Each point is reached from the start by the listed moves, each made once or not at all, plus a little noise. Say if it took an odd or an even number of moves. Then give how often each move was made.
In the rows, zero is written as 128.

Moves:
(1): [154 146 120 131]
(2): [123 181  84  73]
(3): [145 114 133  97]
Start: [114 127  92 113]
Points:
[161 132  93  86] => even (1, 0, 1)
[114 129  88 114] => even (0, 0, 0)
[142 197  40  64] => even (1, 1, 0)

Moves:
(1): [155 152 156 176 108 110 116]
(2): [118 130 120 133 130 115  97]
(3): [125 159 132 119 128 140 112]
(4): [107 105 134 173 117 167 139]
(5): [135 124 126 142 157 135 113]
(6): [155 144  80 142 113 157 122]
Start: [123 103 121 131 142  96 149]
Points:
[167 172  94 203 139 112  69] => odd (1, 1, 1, 0, 1, 1)
[ 90 112 125 170 130 135 114] => odd (0, 1, 1, 1, 0, 0)
[121 102 111 152 173  90 102] => even (0, 1, 0, 0, 1, 0)
[136  92  78 202 148 170 138] => odd (0, 0, 0, 1, 1, 1)
[153 152 152 185 151 101 107] => odd (1, 0, 1, 0, 1, 0)
[152 148 103 249 129 154  82] => even (1, 1, 1, 1, 1, 1)

Moves:
(1): [143 146 122 134 131 121 145 171 138 156 105  89]
(2): [115 148 131 141 161 126 126 151 140 127 149 130]
(3): [133 134 134 128 151 145 113 133 152 118  88 144]
(4): [112 122 106 147 135 133 108 109 147 143 122 118]
(5): [113  93 122  97 161 104 113 143 118 116 164 135]
(6): [133 121 110 114 123 161  90 167 102 124 126 141]
(7): [132 120 152 169 159 153 137 135 115 118 108 125]
(8): [104 121 114 128 138 104 136 164 151 110 131 131]
(9): [159 114  87  79 118 152 159  84 169 100 111 115]
Start: [126 124 124 143 143 140 111  98 149 121 146 137]
Points:
[144 115  28 107 170 193  93 152 249 103  63 107] => even (1, 0, 1, 1, 0, 1, 0, 1, 1)
[ 99 136 140 197 241 156 112 171 197  80 111 150] => even (0, 1, 1, 0, 0, 0, 1, 1, 0)
[170 102  95 120 184 240 103 105 171  73  74 149] => even (0, 0, 1, 0, 0, 1, 1, 0, 1)

Moves:
(1): [132 128 136 110 129 137 138 150 129 117 148 126 131 141]
(2): [146 141 107 122 144 117 150 129 132 163 128 121 115 138]
(3): [131 139 126 135 124 115 132 119 124 115 128 129 127 110]
(4): [128 111 133 146 133 133 119 133 102 108 148 132 139 135]
(5): [127 118 143  92 157 124 115 157 122 114 121 128 124 138]
(6): [144 119 131 138 113 124 146 145 123 137 108 162 132 143]
(7): [147 119 109 152 118 122 125 130 141 138 141 119  88 165]
(8): [121 132 150 116 126 120 126 126 130 139 134 142 137 117]
(9): [107 176 140 172 118 144 167 128 144 132 150 117 123 104]
(10): [141 136 129 114 125 139 121 123 114 136 123 116 134 158]
(11): [112 140 117 124 119 119 127 115 116 126 121 125 141 142]
Start: [138 120 131 138 126 134 123 127 105 128 163 137 138 155]
Points:
[157 131 112 127 104 137 123 134  92 135 186 113 121 249] => even (1, 0, 0, 0, 0, 0, 1, 0, 0, 1, 1)
[163 138 147  70 165 122 125 151  92 169 158 131 136 195] => even (0, 1, 0, 0, 1, 0, 0, 1, 0, 1, 0)
[129 118 146 106 152 123 118 161  54  68 187 136 162 184] => odd (1, 0, 1, 1, 1, 0, 0, 0, 0, 0, 1)

Moves:
(1): [116 105 118 128 118 120 107 118 144 125 132 137 140 130]
(2): [120 143 134 115 117 142 144 102 134 116 128 107 124 135]
(3): [101 134 139 125 113 114 149 134 109 157  96 141 137 153]
(4): [126 153 134 139 111  93 107 113 119 162 146 113 130 137]
(5): [168 116  93 163 133 132 135 124 144 118 131 119 136 166]
(6): [133 136 126 160 119 156 133 115 140 135 138 147 115 102]
(7): [109 133  97 135 122 149 122 108  83 130 120 116 141 131]
(8): [142 130 133  99  92 153 135 138 143 166 135 101 146 132]
(9): [ 90 130 115 114 109  95 122 135 166 136 153 128  91 152]
(10): [114  89 125 113 142 126 130 102 125 169 131 123 116 142]
(11): [145 134 133 100  94 120 150 105 101 133 167 132 121 135]
(12): [129 134 123 128 116  88 166 137 152 125 134 105 142  90]
(13): [103 117 136 141 134 137 146 138 138 137 149 111 129 139]
(14): [109 151 102 122 167 107 117 131 113 158 134 154 163 145]
Start: [128  92 107 103 130 148 128 148 126 115 114 145 134 120]
Points:
[ 55 127  58 129  62 117 145 115 195 245 176 124 166 231] => even (1, 1, 1, 1, 1, 1, 0, 1, 1, 0, 0, 0, 1, 1)
[ 91 146  86  35   7 132 141  80 103 191 195  72 119 173] => even (0, 1, 0, 1, 0, 0, 1, 1, 1, 0, 1, 0, 0, 0)
[117  84  31 106 112 108 170 131 212 225 174 127 147 154] => odd (0, 0, 0, 0, 1, 1, 0, 1, 1, 1, 0, 1, 0, 1)
[ 91 117  85 143 153 124 179 157 157 158 158 152 172  85] => even (0, 0, 0, 0, 0, 1, 0, 0, 0, 0, 0, 1, 1, 1)

Moves:
(1): [124 127 112 133 101 113 144 125 135 150 142 141 142 129 131 128 103 153
 114 120 137 127 127]
(2): [115 151 117 130 123 138 106 156 132 104 114 114 135 141 123  96 162 124
 121 115 172 127 141]
(3): [135 132 141 109 119 140 124 117 145 130 123 127 148 107 113 183  86 134
 128 110  99 118 127]
(4): [102 105 118 148  89 129 161 112 147 120 117 151 113 140 114 137 131 118
 137 134 105 121 114]
(5): [129 136 134 129 128 136 141 103 147 140 132 158 134 111 108 136 109 132
 136 118  97 124 145]
(6): [126 142 103 118 105 131 138 126 131 142 140 135 146 133 133 123 139 136
 130 155 128 134 142]
(7): [131 121 100 125 121 126 111 134 140 129 145 130 121 131 115 110 149 121
 143 117 130 117 119]
(8): [123 107 167 122 169 120 130 122 117 117 132 104 146 121 112 155 123 124
 169 114 126 118 144]
(9): [131 132 137 118 135 121 149 133 151 142 141 123 125 115 145 107 127 155
 141 128 143 125 112]
(10): [125 154 143 106 133  88 157 123 149 158 146 112 107 121 135 140 108 136
 144 136 148 141 128]
(11): [120 134 143 153 104 104 111 149 121 141 131 112 135 128 153 153 129 140
 145 126 117 159 137]
(12): [120 123 158 119 122 149 125 121 130 151 124 118 137 122 121 137 135 135
 120 143 135 120 132]
(13): [126 121 121  97 153 132 133 133 117 149  99 137 133 127 127 104 125 136
  96  97 113 113 130]
(14): [132 128 164 131 130 122 129 127 115 102 117 125 110 153 114 118 131 143
 123 123 143 131 108]
(15): [143 146 137 107 108 105 124 149 111 138 138 106 134 113 152 115 133 128
 121 136 151 146 131]
(16): [137 120  87 140 132 137 169  94 131 127 114 125 115 108 128 103 154 125
 129 119 127 162 113]
(17): [118 119 162 127 151 157 117 136 127 126 158  89 116 150 116 118 130 108
 160 136 128 128 141]
(18): [128 119 131 147 109 155 114 136 106 124  99 139 113 139  95 134 119 132
 113 140 119 102 138]
(19): [134 122 126 135 129 109 117 109 132 132 119 108 129 119 140 118 131 132
 130 125 116 136 133]
(20): [114 101 145 127 154 139 127 124 108 109 144 123  91 135 138 139 139 130
 153 115 129 120 143]
Start: [151 150 141 136 132 152 135 137 144 122 124 135 118 117 135 119 137 106
 124  90 109 156 151]
Points:
[114 115 137  77 146 206 181 105 159 120 143  97 111  98  80 103 187  88
 212  17  77 147 204] => even (0, 1, 1, 1, 1, 1, 1, 1, 0, 0, 0, 0, 1, 0, 1, 1, 1, 0, 0, 1)
[137 150 211 101 103 141 120 178 117 208 149  67 148 116 171 108 122 138
 112  80 123 182 180] => even (1, 0, 0, 0, 0, 0, 0, 0, 0, 0, 1, 1, 1, 0, 1, 0, 1, 0, 0, 0)
[115 172 182 100  83 101 233 104 172 189 113  90  72  90 176  57 195 183
 160  69 137 225 171] => even (0, 1, 0, 1, 1, 1, 0, 0, 1, 1, 1, 1, 1, 1, 1, 1, 0, 0, 1, 1)
[127 118 249  64 193 153 190 111 161 179 171  31  86 107 121 147 149 169
 241  45 115 179 161] => odd (0, 0, 1, 0, 0, 1, 1, 1, 1, 1, 1, 1, 1, 1, 0, 1, 1, 0, 0, 1)

Moves:
(1): [125 129 133 106 120 137 110 133 126 127 124 150 118 116 139 115 138 113
 127 117 129 108 136 135 117 141]
(2): [103 127 140 112 117 124 114 130 125 134 131 126 121 129 113 109 140 119
 128 112 146 115 140 112 125 135]
(3): [101 129 129 139 111 120 117 116 113 140 129 133 137 144 118 150 109 152
 110  88 123 141 129 145 120 131]
(4): [136 131 127 125 135 126 136 142 130 132 134 117 118 136 114 128 118 139
 114 135 121 150 121 135 114 125]
(5): [118 136 133 149 142 131 140 150 114 144 123 127 103 124 113  99 142 141
 150 113 136 148 132 135 139 120]
(6): [126 111 126 120 124 131 122 135 123 122 145 126 133 133 136 141 126 117
 116 132 135 114 129 125 137 132]
(7): [120 134 140 122 125 123 119 120 151 120 120 145 144 117 125 129 129 127
 149 124 128 130 145 121 108 123]
(8): [127 114 137 123 134 133 109 130 149 129 124 118 117 108 141 120 119 140
 126 104 118 129 125 109 136 136]
(9): [143 112 118 138 129 117 110 120 110 126 127 138 118 145 131 150 118 104
 116 144 122 137 122 133 117 116]
(10): [134 135 133 131 121 112 136 116 126 128 130 115 127 118 122 128 112 145
 135 122 131 133 131 127 119 132]
(11): [129 120 120 125 126 141 132 134 121 130 139 127 120 129 120 120 139 125
 124 128 154 119 116 131 134 127]
(12): [120 129 135 132 130 137 133 125 132 133 125 124 120 132 135 138 118 135
 128 128 134 129 133 131 123 126]
(13): [130 136 129 132 154 135 140 138 113 128 127 122 133 122 122 118 139 104
 131 124 124 135 119 143 126 128]
(14): [105 113 113 133 117 118 117 120 136 136 127 138 129 117 144 139 104 155
 127 118 127 133 135 120 125 146]
(15): [140 126 115 143 130 131 130 120 119 122 136 128 136 147 119 133 129 127
 132 130 123 133 126 136 122 142]
(16): [121 137 134 130 125 133 119 132 132 140 112 145 116 109 125 152 129 148
 141 139 132 103 126 115 114 130]
(17): [115 101 109 137 120 129 132 132 125 143 133 128 137 129 123 142 101 129
 135 111 128 115 123 118 138 128]
(18): [129 111 138 112 133 135 140 121 111 113 121 130 124 124 130 115 144 135
 125 126 135 110 118 139 133 138]
(19): [121 124 132 115 123 137 124 110 124 126 127 129 107 112 135 130 141 131
 154 131 124 134 159 109 127 114]
(20): [133 130 134 131 141 124 123 142 126 156 142 145 129 124 100 115 117 136
 132 132 146 127 115 115 140 130]
(21): [125 113 121 136 132 129 140 130 137 127 148 136 133 134 123 128 141 112
 114 124 122 125 137 143 120 138]
(22): [135 113 125 116 123 132 107 135 121 134 140 127 131 134 130 122 135 118
 128 146 125 115 111 129 139 134]
(23): [128 140 138 135 113 135 135 121 124 115 117 129 136 119 137 119 144 131
 138 129 119 143 133 124 124 129]
(24): [151 137 131 135 142 130 126 129 122 121 107 119 126 107 120 117 121 150
 127 129 122 135 145 134 121 125]
Start: [130 124 112 128 142 127 120 148 144 137 113 126 123 125 118 116 121 106
 119 140 143 148 110 128 134 121]
Points:
[126  70 105 120 141 123  44 149 135 169 146 183  97 108  70 138 106 123
 134 167 156 133 155  93  78 145] => odd (0, 1, 0, 1, 0, 1, 1, 0, 1, 0, 0, 0, 0, 1, 1, 1, 0, 0, 1, 1, 1, 1, 0, 1)
[ 63  70 100 134 130 146  79 147  88 176 126 121  75  67  92  82  86 161
 144   7 171 146 163 117 130 165] => even (1, 1, 1, 0, 1, 1, 0, 1, 0, 1, 1, 0, 1, 1, 1, 0, 1, 0, 1, 0, 0, 0, 0, 1)
[113  81 155  96 141 150  79 133  96 159  97 183  94  46  81  94 139  95
 177 125 161  94 155 106  79 137] => even (1, 1, 0, 0, 0, 0, 1, 0, 1, 1, 0, 1, 1, 0, 0, 1, 1, 1, 1, 1, 1, 1, 1, 1)
[ 62  63 115 123 124 147  76 121 145 151 102 144  99  79 134 123 102  97
 168  83 156 154 151  72 110 123] => odd (0, 1, 0, 0, 0, 0, 1, 1, 1, 0, 1, 1, 1, 1, 0, 0, 1, 0, 1, 0, 0, 0, 1, 0)

Moves:
(1): [123 184 122 130 140 141 121 115 125 145 117 120 123 104 154 120 130 124
 137 126 123  94 116 132]
(2): [139 143 151 148 132 133 148 115 131  99 139 127 156 119 146 134 132 129
 114 119 118 138 148 124]
(3): [126 120 155 131 141 142 131 127 143 135 125 112 123 135 128 116 116 136
 127 149 137 149 132 145]
(4): [109 113 120 139 136 121 129 104 102 134 125 127 131 121 100 134 128 109
 119 110 147 141 134 126]
(5): [136 120 126 126 136 148 113 129 131 135 127 115 133 121 125 138 112 137
 142 142 114 126 133 119]
(6): [137 136 114 116 123 130 134 115 134 111 125 123 115 112 140 148 142 138
 142 125 128 136 142 112]
(7): [143 143 126 120 136 126 131 139 131 125 138 124 147 131 118 143 147 124
 138 128 127 141 148 122]
(8): [115 135 141 154 108 160 113 128 115 117 158 115 115 116 124 123 149 117
 138 129 118 125 136 141]
(9): [129 124 119 118 140 121 148 125 115 112 146 136 135 135 116 115 108 109
 156 138 129 141 128 142]
(10): [116 123 128 132 131 129 121 116 149 113 133 129 136 118 139 142 126 125
 139 124 116 138 105 122]
(11): [113 130 150 119 107 127 123 146 122 127 120 134 114 123 135 129 127 134
 115 141 138 132 121 117]
(12): [130 122 133 123 126 141 131 130 126 128 117 130 137 140 132 118 131 114
 110 133 132 128 113 144]
(13): [117 120 116 122 131 117 124 114 132 133 130 132 108 116 120 127 134 105
 114 117 107 137 146 124]
(14): [106 108 142 114 125 120 143 124 119 127 118 114 127 131 145 122 132 128
 112 114 121 126 133 138]
(15): [140 122 139 129 121 125 119 111 131 144 133 131 139 122 109 154 119 127
 113 140 126 134 126 129]
(16): [123 118 120 125 118 144 146 127 110 119 142 113 127 153 121 140 129 122
 116 131 151 125 116 119]
(17): [133 131 136 119 142 119 114 130 127 135 134 131 116 131 136 140 121 128
 121 130 120 119 114 134]
(18): [131 124 154 133 130 113 151 136 136 125 123 126 120 121 126 127 136 124
 148 137 146 109 129 133]
(19): [126 135 124 145 128 119 136 118 127 139 122 115 129 137 131 134 131 113
 140 131 127 142 109 121]
(20): [154 125 105 133 136 113 133 147 135 117 117 112 128 110 142 121 128 122
 120 126 122 116 125 125]
(21): [133 123 134 115 128 117 135 115 129 131 148 140 147 125 127 123 140 116
 135 121 129 159 120 104]
(22): [126 116 117 136 136 125 124 132 112 141 123 132 129 121 115 131 141 136
 122 154 132 142 127 130]
(23): [142 112 135 130 114 132 154 128 135 119 131 139 122 128 115 126 125 126
 109 113 107 137  95 161]
(24): [125 124 137 156 114 159 137 124 145 148 125 147 130 126 136 134 102 124
 125 131 163 145 124 126]
Start: [116 136 120 124 137 122 130 119 119 127 112 123 124 135 141 147 114 129
 136 144 131 150 120 113]
Points:
[117  90 164 166 102 161 190 117  85  74 131  86 110  96 119 158 138  60
  75 134 125 152 108 137] => odd (0, 1, 0, 1, 1, 0, 0, 1, 0, 0, 1, 1, 1, 0, 0, 1, 0, 1, 0, 1, 0, 0, 1, 0)
[152 115 243 128 138 121 190 128 158 134 109 114 170 113 186 175 111  98
  80 177 176 209 117 118] => even (0, 1, 1, 0, 0, 0, 1, 0, 0, 0, 1, 1, 0, 1, 1, 0, 1, 1, 0, 1, 1, 0, 0, 1)
[106 158 178 164 146 182 128  32 137 154 113 125 164  47 158 215  92 127
 130 190 166 249 114  62] => even (1, 1, 1, 1, 1, 1, 0, 0, 0, 1, 1, 0, 0, 0, 1, 0, 0, 0, 0, 0, 1, 1, 0, 1)
